Every row gives one point. To make a cloud, some directions were put in groups of two or more. Within a group, all points are equally far from the middle, so they leave a hole (a ring in 2 directions, a hollow ball in 3). The other directions are filled evenly. Then the cloud was stretched, turned, moved and blurred a little. Count the holes, and give their numbers of directions, smallest first.

Cloud:
.01  .32
.27  .36
.19  .39
.23  -.33
.34  .28
.05  .35
-.19  -.51
.21  -.36
.11  -.48
.29  .35
.09  -.49
-.15  .12
.31  -.20
Holes: 1 (2)

Cloud (22 x 3):
.56  .22  .31
.26  -.47  -.16
.00  .03  -.33
-.32  -.20  .16
-.13  .16  -.27
-.07  .12  .29
-.30  -.08  .21
.75  .22  .28
.53  .37  -.33
.42  -.22  .31
.43  .06  .30
.09  .03  -.07
-.11  -.54  .20
.57  -.01  -.04
-.09  .05  .29
.18  -.16  -.20
.13  .14  .17
-.29  .25  .03
-.65  -.59  .27
-.02  -.58  .22
-.32  .20  -.28
-.31  .08  .06
Holes: 0

Cloud, 28 rows:
-.28  -.09  -.37  -.32
-.28  -.27  .46  .27
.05  -.41  -.31  .05
.48  .01  .15  -.25
.60  -.06  .28  .32
.57  -.14  -.15  .14
.58  -.09  -.15  -.09
.47  .15  .38  .36
.35  .32  -.10  -.25
.22  .32  -.30  -.26
-.02  -.62  .41  .19
-.30  -.31  .26  .28
-.47  .16  -.18  -.17
.28  .47  .27  .19
.02  .50  -.13  .10
-.16  -.54  -.08  -.22
-.05  -.30  .32  -.33
.46  -.14  .25  -.23
.30  .12  .59  .29
.35  .27  .13  -.26
-.16  -.23  -.08  .30
-.12  -.03  .65  .19
.60  -.10  .06  -.15
-.22  -.45  .00  -.30
.40  -.01  .24  -.27
-.45  -.09  .24  .19
-.07  -.25  -.14  .29
.18  -.19  .36  -.30
Holes: 2 (2, 2)

Cloud (55 x 6):
.10  -.67  .02  -.23  .05  .14
.11  .05  -.20  -.25  .61  .36
.45  -.11  .29  .26  -.46  -.04
.14  .19  -.21  .03  -.03  -.31
.35  -.31  -.35  -.22  -.14  -.03
-.01  .63  .04  -.21  -.10  .29
.59  -.24  -.04  -.14  .58  .32
.09  -.40  -.16  -.06  .18  .39
.13  -.08  .08  -.06  -.68  -.54
-.28  -.39  .24  -.04  -.58  -.36
.44  -.31  -.27  -.25  -.14  -.12
.46  -.43  -.21  -.12  -.27  -.07
-.28  .15  -.03  .00  -.84  -.25
.50  .10  .04  -.26  -.23  -.20
.23  -.02  .38  .23  -.52  -.04
.51  -.03  .01  -.10  .08  -.29
-.33  -.21  .16  -.19  -.54  -.50
.49  -.21  -.21  -.36  .38  -.05
.31  .13  .31  -.24  .12  .49
-.22  .12  .03  .13  -.84  -.04
.06  -.60  .28  -.10  -.04  .05
.24  -.74  -.02  .15  -.15  -.31
.61  -.21  -.03  -.16  .57  .21
.38  -.37  .11  -.21  .60  .31
.13  -.05  -.36  .05  -.50  -.03
.30  .37  -.20  .12  .10  .17
.34  -.55  .03  .27  -.32  -.27
.01  .10  .07  .34  -.77  -.06
-.05  -.17  .01  -.42  -.34  .09
-.13  .20  .32  .04  -.07  .01
.36  .00  -.21  .09  .31  .44
.12  -.23  .13  -.49  .43  -.06
.28  .17  -.40  -.22  -.05  .01
.59  .24  .31  -.07  -.10  .19
-.37  -.42  .17  .08  -.34  -.19
-.01  .39  -.22  -.08  -.56  -.19
.09  .17  .01  .02  -.68  .33
.53  .09  .36  .11  -.25  .13
.32  .02  -.03  .08  .13  -.30
.37  .09  .03  -.33  -.44  -.13
.06  -.32  .34  -.02  -.60  -.13
.08  .58  -.05  .00  -.29  -.08
.01  -.03  -.25  .05  -.44  -.52
.59  .34  .24  -.17  -.05  .28
.50  -.07  -.23  -.33  .52  .17
.10  .14  .08  -.09  -.51  -.51
.28  .36  -.13  .20  .01  .13
.69  .05  .19  .07  .01  .10
-.40  -.23  -.27  -.30  -.08  -.11
.40  .26  .27  .01  -.17  -.14
-.14  -.22  -.30  -.11  .11  -.46
.17  -.22  .18  .23  -.79  -.33
.17  .21  .14  -.34  .32  .53
.26  -.51  -.33  -.22  -.02  .01
-.40  -.37  -.21  -.11  -.18  -.06
Holes: 3 (2, 2, 2)

Cloud:
.22  .03  -.64  .07  -.24  .31
-.25  -.22  -.04  .29  -.35  -.01
.02  .04  -.45  -.09  .57  -.04
.34  .07  -.27  -.18  .29  .39
.36  -.18  .21  .42  .01  .49
-.36  .10  -.45  -.15  -.12  -.17
-.07  -.37  -.62  -.53  .13  .22
.22  .35  -.42  .69  -.06  .25
-.15  -.37  -.43  -.49  -.37  -.02
.55  .31  -.46  .43  -.02  .08
.28  -.30  -.04  -.56  .01  -.09
.07  .00  -.82  -.19  .21  -.10
.05  .22  -.26  -.14  .40  .36
-.23  .05  .05  .58  -.11  .41
-.41  -.53  -.03  -.41  -.04  -.03
.43  .23  -.49  .20  -.20  -.07
.35  -.35  -.37  .27  -.05  .33
.23  -.18  -.02  .61  .00  .53
-.36  .08  -.13  .19  .36  .36
.54  -.30  -.08  .06  .16  .30
-.39  -.28  -.15  -.13  .16  -.20
-.33  -.29  .20  -.31  -.45  .25
.26  -.30  -.02  .34  .30  .45
.29  -.43  -.08  -.39  -.12  -.18
-.31  .11  -.09  -.55  -.11  .22
.16  .04  -.32  .03  .54  -.13
.37  -.06  .12  .43  .38  .01
.44  -.24  .15  -.29  -.03  .07
-.40  -.22  .13  .18  -.05  .47
.63  -.04  -.24  -.03  -.18  .03
.16  -.11  -.16  -.63  .19  .01
-.08  -.26  .47  -.06  -.08  .10
-.31  -.42  -.09  -.81  -.10  .04
.00  -.16  .29  .09  .02  -.21
-.25  -.07  .32  .04  .04  -.04
.34  .23  -.01  .52  -.06  -.16
.41  .04  -.69  .00  -.10  -.03
-.07  -.39  -.18  .13  .36  .41
-.22  -.35  .35  -.22  -.01  -.02
-.13  -.04  .04  .06  -.02  -.32
-.16  -.18  -.18  -.74  .17  .25
.15  .06  -.56  -.25  .51  .12
.54  -.18  .03  .66  .08  .21
-.16  -.31  -.10  .26  -.41  .08
.35  .30  -.53  .36  .05  .43
.46  .14  -.42  .35  .43  -.09
.22  -.30  -.16  .34  -.41  .17
.04  .34  -.13  .15  -.30  -.03
Holes: 2 (2, 4)
